Every row gives one point. The ring and each string are closed loops that go straight from each point to the next, and from the last back to the first. Before rounding, they use only three directions, however many columns there are. Count how often each string passes through the ring. Passing back the other way cancels.

Ring (10 x 3):
10	8	-59
-15	27	-58
-40	34	-40
-50	22	-13
-39	1	16
-24	-9	30
10	-21	35
32	-27	22
43	-29	-5
35	-18	-38
String (33 x 3):
-51	73	-64
-36	53	-35
-26	29	-22
-25	1	-20
-50	5	-19
-68	15	-7
-71	28	12
-38	30	16
-18	8	4
-22	19	23
-27	5	48
-20	-17	55
-3	-1	69
4	-1	28
3	-6	6
2	-5	-3
27	-6	26
41	-1	29
13	-5	-2
35	-10	4
48	-4	1
11	-5	-13
8	-23	-20
35	-44	-40
46	-30	-55
31	-35	-64
4	-17	-34
2	5	-23
7	29	-48
-2	18	-36
-7	-2	-27
-17	-9	-42
-37	36	-66
Times through: 2

Ring (6 x 4):
6	-19	0	18
22	11	-1	13
9	24	9	-51
-7	17	-2	-26
-10	2	-19	44
-8	-17	-13	41
String (21 x 4):
2	-24	10	-18
9	-15	7	-7
4	-4	5	-19
23	6	5	-1
39	32	-8	39
20	24	-5	13
8	12	-4	6
3	8	11	-51
2	24	27	-121
-1	31	14	-88
2	21	-5	-7
-3	10	-1	-19
-14	6	2	-40
-17	16	-21	30
-8	14	-32	78
2	7	-14	35
-8	-9	-6	10
-17	-31	-11	35
-10	-33	-11	47
3	-11	-15	56
4	0	-7	20
Times through: 4

Ring (8 x 6):
14	-1	-3	16	-16	-15
16	-1	-33	19	-35	-50
-1	-5	-44	20	-39	-70
-24	-11	-13	-1	-6	-51
-38	-14	31	-22	33	-13
-40	-15	56	-19	47	18
-25	-12	46	7	26	23
1	-5	19	17	0	6
String (27 x 6):
-17	-9	10	-13	11	-26
-30	-12	23	-38	33	-27
-44	-16	22	-24	29	-29
-49	-18	19	-5	20	-25
-30	-13	8	11	3	-22
-23	-10	34	-18	29	-1
-39	-14	74	-42	67	30
-50	-18	92	-37	78	49
-48	-19	55	12	34	27
-27	-13	31	11	16	6
-18	-10	31	-1	19	5
-13	-8	53	-19	39	25
-11	-9	45	15	19	33
-3	-7	25	31	-2	19
-1	-6	0	40	-21	-7
-6	-7	1	18	-10	-17
0	-5	17	-6	8	-7
10	-2	16	-12	8	-7
24	2	-8	1	-15	-24
29	2	-51	35	-57	-59
11	-3	-51	42	-55	-64
0	-5	-26	21	-29	-47
-1	-5	-2	-7	-2	-31
6	-3	-42	6	-34	-71
-5	-7	-85	46	-74	-109
-15	-10	-57	35	-50	-85
-17	-10	-14	13	-15	-43
Times through: 5

Ring (9 x 8):
55	16	-12	5	46	-33	9	36
38	21	-16	2	48	-23	17	33
0	10	-13	-11	29	-4	21	18
-50	-24	-1	-32	-11	21	17	-9
-72	-44	10	-43	-44	33	7	-25
-68	-46	20	-42	-73	36	-9	-31
-38	-32	22	-30	-74	25	-19	-21
9	-15	14	-13	-38	-1	-18	2
39	-3	3	-2	2	-21	-9	20
String (31 x 8):
4	-16	7	-15	-17	-3	-6	4
12	-4	6	-10	-17	-4	-8	9
55	11	4	5	-3	-25	-16	25
82	10	-3	12	33	-45	-9	39
56	-3	-6	2	38	-36	2	31
36	-5	-6	-4	30	-25	5	24
16	-2	-3	-9	9	-11	4	16
32	19	-7	0	17	-15	4	25
71	39	-22	15	69	-39	16	49
67	35	-26	13	84	-41	25	51
34	10	-19	-2	59	-26	23	32
0	-11	-4	-16	11	-5	10	10
1	5	-5	-12	7	-1	10	13
-3	16	-11	-11	16	2	17	16
-21	19	-17	-15	27	9	29	14
-39	-14	-12	-28	20	12	30	2
-36	-33	-4	-30	7	9	20	-4
-29	-22	1	-26	-11	11	9	-4
-35	-11	4	-25	-29	20	4	-7
-84	-37	10	-44	-53	43	9	-29
-107	-68	15	-57	-62	49	9	-43
-87	-67	15	-52	-55	38	5	-36
-46	-45	10	-36	-33	18	3	-17
-61	-54	16	-41	-54	28	-3	-27
-63	-58	20	-43	-64	29	-7	-30
-35	-35	13	-30	-44	17	-6	-15
-25	-22	12	-25	-43	15	-8	-9
-33	-16	25	-25	-88	29	-27	-19
-23	-18	28	-23	-93	24	-33	-18
-6	-23	24	-19	-69	10	-29	-10
4	-29	13	-18	-28	-4	-13	-1
Times through: 5

Ring (7 x 9):
3	12	-66	21	8	16	-20	-22	-63
3	32	-42	36	36	-14	-9	-23	-35
2	37	18	29	39	-46	26	-8	9
7	33	50	15	18	-45	42	-14	34
12	19	40	-1	-15	-17	36	-25	23
7	3	-2	-7	-26	8	17	-18	-18
3	-3	-45	-2	-21	23	-5	-13	-57
String (19 x 9):
3	20	-28	21	16	-9	1	-15	-32
16	46	-44	48	35	-6	-21	-61	-16
8	36	-71	46	36	3	-31	-44	-48
-11	-1	-68	12	15	4	-10	20	-85
-5	6	-30	8	7	-6	7	8	-49
14	20	-51	21	-4	22	-19	-51	-37
8	-8	-74	-3	-36	50	-25	-34	-74
-7	-22	-47	-18	-33	27	3	17	-77
-2	-1	-18	-3	-11	0	14	7	-42
14	22	9	9	-11	-3	15	-40	6
21	18	31	-4	-34	5	25	-52	26
16	5	26	-15	-44	11	28	-36	10
-6	-10	-18	-12	-18	3	18	20	-51
0	7	-17	5	-1	-5	12	-1	-34
13	11	-29	6	-21	21	-4	-42	-27
10	10	-53	12	-13	26	-16	-39	-47
6	9	-90	21	-2	35	-36	-37	-78
-4	7	-79	20	14	14	-23	-4	-82
-6	7	-40	12	13	-6	2	10	-56
Times through: 4
String (19 x 9):
31	34	73	0	-34	-11	41	-76	75
9	2	31	-17	-37	0	35	-16	5
-7	-5	-12	-8	-9	-6	21	23	-45
9	20	6	9	-2	-10	18	-24	-2
21	32	45	8	-13	-16	31	-53	43
30	47	95	10	-12	-36	53	-70	96
18	44	93	12	6	-53	59	-37	81
0	28	55	11	23	-55	50	9	27
-5	18	11	13	23	-37	29	16	-14
7	31	6	23	21	-26	17	-22	1
13	57	22	46	50	-49	17	-42	33
4	52	8	47	62	-55	16	-18	12
-9	21	-11	23	40	-39	18	22	-32
-7	14	-10	14	24	-28	19	19	-33
-3	34	28	25	42	-56	35	10	9
-8	13	15	7	20	-38	34	25	-17
1	24	59	5	14	-51	53	8	29
0	12	13	3	3	-22	29	5	-12
13	25	27	9	-4	-18	27	-32	19
Times through: 3

Ring (10 x 11):
34	-8	-37	8	-16	0	-21	44	-10	-5	-17
8	-10	-23	17	14	4	-30	13	-29	-8	-29
-16	-5	-5	23	51	9	-26	-13	-41	-9	-35
-21	5	6	12	83	7	-12	-28	-33	-9	-30
-4	14	5	-6	89	1	5	-19	-11	-7	-18
12	23	0	-13	76	-1	22	4	6	-3	-6
25	30	-8	-4	42	3	40	42	15	3	6
33	30	-18	10	5	7	43	72	14	7	10
43	20	-31	14	-24	6	30	85	11	6	7
47	1	-41	7	-32	0	-2	70	4	0	-5
String (26 x 11):
8	18	-6	7	48	6	17	20	-6	-2	-9
1	32	5	11	62	10	40	25	-3	2	-1
36	39	-6	-21	56	-2	55	44	34	4	16
43	30	-18	-13	24	-1	44	60	29	4	13
46	18	-26	-12	11	-3	24	56	22	1	5
55	29	-34	9	-33	5	47	105	26	10	18
49	25	-38	30	-60	13	43	121	12	11	14
20	15	-23	30	-14	13	19	68	-11	4	-5
28	8	-25	9	3	3	5	47	-3	-1	-8
50	-1	-37	-13	-5	-8	-8	47	13	-4	-7
65	-8	-51	-12	-38	-9	-16	67	16	-3	-6
32	4	-28	3	3	0	-2	43	-1	-2	-10
22	8	-24	21	-6	8	5	53	-11	0	-10
35	9	-37	31	-47	11	11	88	-7	4	-3
15	14	-18	24	4	11	15	52	-12	2	-8
50	8	-33	-14	1	-6	6	52	18	-2	-1
53	23	-32	2	-21	2	36	89	23	6	13
46	18	-26	-12	11	-3	24	56	22	1	5
16	18	-12	11	27	7	20	39	-4	1	-5
5	35	1	17	45	13	47	43	-1	5	3
24	38	3	-27	86	-4	49	16	28	1	9
15	29	5	-25	95	-4	32	-2	17	-3	0
-10	29	12	5	89	8	30	-3	-9	-2	-9
0	17	-4	16	46	9	14	20	-15	-1	-12
17	13	-10	-7	52	-1	8	13	0	-4	-10
21	13	-11	-14	55	-4	8	11	6	-5	-9
Times through: 0

Ring (7 x 12):
3	-13	21	17	18	35	-27	3	4	28	1	37
32	-14	29	15	14	34	-56	-31	15	40	-28	-12
36	1	16	1	-6	27	-41	-37	27	29	-39	-42
5	31	-11	-42	-44	7	30	0	39	7	-26	-33
-15	40	-25	-44	-52	5	61	21	37	-11	-9	-11
-22	26	-24	7	-26	27	40	19	18	-33	12	24
-17	9	-9	25	-4	36	14	14	8	-20	15	39
String (29 x 12):
-19	-12	22	-12	14	23	4	37	2	44	15	73
-10	-4	19	-21	3	19	6	27	11	43	3	48
7	2	7	9	-2	30	-14	-6	16	12	-9	7
27	-13	18	48	19	48	-59	-36	8	8	-16	-5
36	-25	35	41	32	46	-78	-38	6	37	-22	-1
33	-9	15	47	14	47	-61	-44	13	6	-23	-21
17	-2	16	-1	0	27	-25	-13	19	29	-20	-4
17	-2	23	-26	-4	17	-19	-5	23	51	-25	-4
42	-8	30	-7	3	25	-55	-38	26	52	-44	-39
59	-6	21	33	5	41	-80	-71	26	20	-52	-70
46	3	12	17	-7	34	-54	-56	30	15	-46	-63
39	16	9	-30	-28	14	-22	-37	42	32	-52	-69
13	28	1	-70	-46	-4	27	1	45	39	-39	-42
4	23	-3	-39	-33	9	23	5	34	18	-21	-18
8	19	-6	-10	-25	21	7	-8	28	1	-19	-19
18	20	-12	18	-23	33	-9	-29	28	-22	-23	-38
-17	52	-32	-69	-70	-6	80	26	47	-10	-16	-26
-34	54	-34	-87	-74	-13	104	50	45	-4	-5	-1
-35	44	-26	-75	-60	-8	93	52	37	2	2	16
-10	21	-8	-23	-27	16	30	16	25	3	-5	8
-5	24	-20	14	-25	30	19	-3	22	-31	-3	-4
-22	35	-39	26	-34	34	44	9	20	-65	13	8
-40	35	-36	-1	-36	23	70	39	17	-48	25	41
-31	23	-18	-13	-25	19	52	37	17	-16	17	42
-19	16	-6	-18	-19	18	33	27	18	5	6	31
-28	13	-7	-8	-13	22	37	36	11	-2	18	52
-28	1	-4	26	7	37	16	30	-1	-12	29	70
-3	-7	4	54	18	49	-24	-4	-1	-15	13	40
-17	-16	17	28	26	40	-12	25	-7	18	24	78
Times through: 2

Ring (10 x 14):
10	37	5	22	0	-14	7	49	81	15	0	-32	20	30
-10	55	4	21	15	-17	-8	27	71	16	2	-6	41	-7
-23	48	4	15	8	-13	-17	0	48	18	5	17	53	-28
-32	26	5	7	-11	-6	-21	-27	21	20	8	35	58	-35
-30	-10	11	-3	-40	5	-18	-46	-13	21	9	46	55	-18
-24	-26	15	-5	-51	8	-13	-43	-23	20	8	44	50	2
-8	-40	21	-5	-58	9	-2	-23	-22	18	5	29	36	39
10	-33	20	2	-52	5	10	10	6	16	2	-1	20	65
18	-15	14	10	-40	-1	14	32	38	15	1	-23	11	66
17	18	8	19	-17	-9	12	48	72	15	1	-36	12	48
String (29 x 14):
-9	66	13	23	37	-24	-10	40	63	12	-4	2	50	6
-13	56	18	18	34	-22	-13	30	41	12	-4	17	57	9
-24	74	13	20	44	-24	-20	21	50	13	-2	23	65	-20
-33	67	-1	18	21	-17	-24	-7	57	19	6	23	62	-54
-33	41	-6	12	-11	-7	-21	-26	50	23	11	20	52	-57
-22	14	-4	8	-34	0	-11	-22	41	23	11	10	38	-29
-18	16	14	7	-11	-6	-12	-8	15	17	3	27	51	1
-26	20	25	4	6	-10	-20	-12	-13	13	-1	52	69	5
-36	5	19	-2	-17	-2	-24	-42	-24	18	5	62	70	-18
-45	-23	5	-10	-60	12	-26	-81	-30	25	15	64	61	-46
-34	-35	-2	-9	-80	17	-16	-74	-12	27	18	40	42	-36
-16	-17	3	1	-56	8	-6	-31	14	22	11	16	33	-4
-10	-4	13	4	-32	0	-5	-8	12	18	4	17	39	18
-10	-11	29	1	-20	-3	-7	-4	-20	13	-2	37	51	42
-7	-50	32	-9	-54	9	-3	-23	-49	15	1	44	44	58
0	-64	19	-9	-84	17	5	-27	-26	19	8	19	23	53
2	-45	8	-1	-78	13	8	-16	11	21	10	-2	14	37
-1	-13	10	5	-45	3	2	0	24	18	6	0	25	29
0	1	25	7	-13	-7	-1	18	9	12	-3	15	40	49
20	-23	25	7	-35	-1	14	35	16	12	-3	-11	18	86
29	-26	13	11	-52	2	23	44	48	15	1	-40	-3	85
30	-18	-2	15	-63	4	26	42	80	20	7	-61	-15	62
21	-4	-7	16	-55	2	19	34	87	21	9	-56	-8	38
32	17	-2	24	-29	-8	24	68	107	17	3	-71	-11	59
21	34	10	24	3	-16	14	68	84	13	-3	-42	13	56
20	44	-6	28	-6	-14	15	64	118	17	3	-62	2	29
7	39	-6	23	-12	-11	6	39	97	19	6	-41	14	9
-4	19	3	14	-21	-6	-1	13	54	19	5	-9	28	8
-5	31	18	14	9	-14	-5	26	34	13	-2	9	45	26
Times through: 4

Ring (7 x 14):
2	-14	6	32	-41	3	14	40	-11	0	16	-33	19	16
53	4	-7	10	-67	32	17	0	19	-9	16	18	28	-7
67	21	-15	-21	-46	40	0	-30	37	-8	9	50	20	-22
40	26	-9	-48	13	25	-33	-36	36	4	1	50	-2	-25
-12	6	17	-42	59	-1	-62	0	10	22	0	5	-21	-15
-39	-12	28	-18	60	-16	-58	31	-11	27	4	-32	-22	0
-36	-21	20	24	7	-18	-13	54	-24	14	12	-56	0	21
String (27 x 14):
-19	19	-2	-38	62	-11	-42	-6	10	13	-5	5	-18	-1
-33	-6	35	-46	85	-9	-86	14	1	35	1	-11	-33	-17
-39	-27	59	-38	82	-6	-102	35	-9	46	8	-29	-36	-24
-16	-20	39	-18	35	3	-62	30	-4	29	11	-21	-16	-15
-19	13	-11	-4	24	-16	-5	11	-2	1	0	-16	-1	18
-61	-1	3	7	53	-38	-16	41	-24	12	0	-54	-13	32
-64	-42	51	17	44	-26	-53	77	-37	35	14	-79	-19	14
-37	-43	51	17	15	-8	-48	69	-28	31	19	-63	-9	2
-7	-10	14	5	0	0	-18	28	-5	11	11	-23	2	4
-22	9	-18	20	-1	-20	21	25	-11	-6	4	-31	10	32
-25	-10	-5	46	-28	-19	31	51	-24	-5	12	-55	18	39
1	-36	25	51	-62	7	12	64	-22	6	25	-53	23	15
29	-44	40	39	-78	31	-7	56	-10	13	31	-33	24	-9
44	-27	18	42	-96	33	19	40	-1	-2	28	-18	35	-2
34	14	-30	29	-68	12	50	6	9	-22	11	2	34	20
15	16	-19	2	-18	4	13	0	10	-8	5	4	14	11
54	-2	5	-1	-56	37	-4	0	21	0	17	22	21	-18
41	8	-4	-7	-35	26	-3	-6	20	-2	11	21	16	-11
37	31	-34	-8	-29	14	23	-23	24	-17	2	30	20	6
78	36	-32	-26	-50	41	14	-47	46	-18	5	67	25	-19
82	34	-22	-41	-37	47	-7	-53	51	-10	5	76	18	-32
31	39	-36	-25	-3	10	10	-34	29	-14	-3	38	11	2
18	33	-29	-21	6	3	4	-23	22	-9	-2	25	7	5
26	45	-35	-42	22	7	-7	-43	33	-9	-7	46	1	-4
10	16	-8	-19	11	5	-15	-7	14	2	2	12	1	-2
19	-1	24	-41	26	21	-62	-5	20	22	7	21	-12	-31
2	12	1	-26	27	3	-31	-4	12	9	2	9	-6	-6
Times through: 2
String (25 x 14):
-54	-55	63	26	23	-16	-55	87	-39	38	21	-83	-14	7
-53	-32	26	41	6	-27	-8	76	-38	16	15	-81	0	32
-29	0	-11	31	-6	-23	22	39	-19	-4	7	-46	11	37
-1	9	-10	4	-4	-4	5	12	1	-2	5	-11	8	14
0	9	-15	12	-14	-5	15	15	0	-6	6	-14	13	19
12	2	-16	33	-51	2	37	24	-4	-13	12	-21	26	24
48	-18	8	37	-93	33	24	30	4	-6	25	-9	35	-1
52	-19	22	10	-68	41	-10	18	13	6	23	7	22	-21
20	8	-6	-3	-18	12	-2	3	11	-1	8	6	11	0
32	23	-26	-1	-32	13	21	-12	19	-14	5	19	20	7
96	21	-19	-15	-82	57	14	-38	46	-15	14	66	33	-29
100	12	2	-33	-67	66	-19	-39	50	-2	16	73	23	-48
53	4	11	-27	-24	39	-32	-15	29	8	12	37	8	-32
14	18	-15	-13	-1	5	-3	-7	15	-3	3	12	7	3
33	39	-31	-35	7	13	-3	-38	33	-9	-4	45	6	-6
52	36	-9	-73	30	33	-52	-58	50	7	-3	75	-9	-41
40	14	24	-79	48	36	-90	-39	42	26	2	61	-22	-55
-2	37	-21	-48	57	-6	-30	-31	23	3	-9	29	-13	-3
-5	20	-11	-24	33	-6	-20	-7	11	4	-2	7	-6	4
-2	-4	21	-27	31	6	-51	9	7	20	7	-1	-12	-15
-30	-25	58	-43	77	0	-104	29	-3	46	8	-19	-35	-29
-62	-32	63	-34	100	-20	-107	48	-19	51	6	-47	-43	-15
-56	1	7	-7	65	-34	-32	32	-17	16	-1	-43	-18	22
-12	13	-13	-3	15	-12	-1	9	1	-1	2	-12	2	17
-17	-24	35	-1	16	0	-45	40	-10	24	13	-32	-8	-5
Times through: 0
